Each point is reached from the start by the listed moves, each made once or not at all, plus a little noise. Is the number of moves made odd or even? Then give how often each move was made.

Moves:
(1): [ 52 -40 -35 -13 -17 -39]
(2): [ 54  68  26 -19 -31   5]
(3): [ 11  -6   6 -17  20   8]
Start: [ -7 -15  -8   2 -24   1]
Points:
[113   7 -12 -45 -52 -24] => odd (1, 1, 1)
[  0 -22  -3 -15  -2  10] => odd (0, 0, 1)
[ 57  46  23 -34 -39  12] => even (0, 1, 1)
[ 59 -61 -38 -27 -18 -27] => even (1, 0, 1)
[ 45 -53 -42  -8 -38 -39] => odd (1, 0, 0)

Moves:
(1): [ 49 -13   0 -20 -13  15   3  25  42  20 -27  25]
(2): [ 20  22  37  40 -18   0   0 -35  30 -22 -19  -7]
(3): [ 22 -28  35  -9  34  -2  36  -6 -37  -3  10 -12]
(4): [  9 -10  -3  13  16 -47  -4   4  -5  31 -45  -3]
(5): [ 22 -15  -8 -26  11 -13 -29 -41   4  15  17   7]
(6): [ -1  17 -25   5  38   8  -9 -13  -5   0   6 -16]
(7): [ -8  31  22  10 -20 -36  26  19  31  50  43   2]
(8): [ 12  25  24  -8  27  -5 -19  18   7 -31  11  -2]
(9): [-17 -16  18  10  12   5 -15 -24  47  21  -8  -7]
(10): [-19  49  46 -12 -28   0 -64 -12 -55  15  -2  19]
(11): [ 38 -64  28  65  -5  13 -52  33 -13   8  23 -16]
Start: [-11  -5  44  -1  12  -5  18 -35 -24  -5   7  29]
Points:
[-16  32 120  57 -14 -36  29 -75  82  44  22  19] => odd (0, 1, 0, 0, 0, 0, 1, 0, 1, 0, 0)
[ -15    2   99  -16   23  -60  -95 -108  -32   76  -32   45] => even (0, 0, 0, 1, 1, 0, 0, 0, 1, 1, 0)
[ 43 -37 100  67  89 -79 -84 -39  42  87  55  -7] => odd (0, 0, 0, 1, 1, 1, 1, 1, 1, 0, 1)
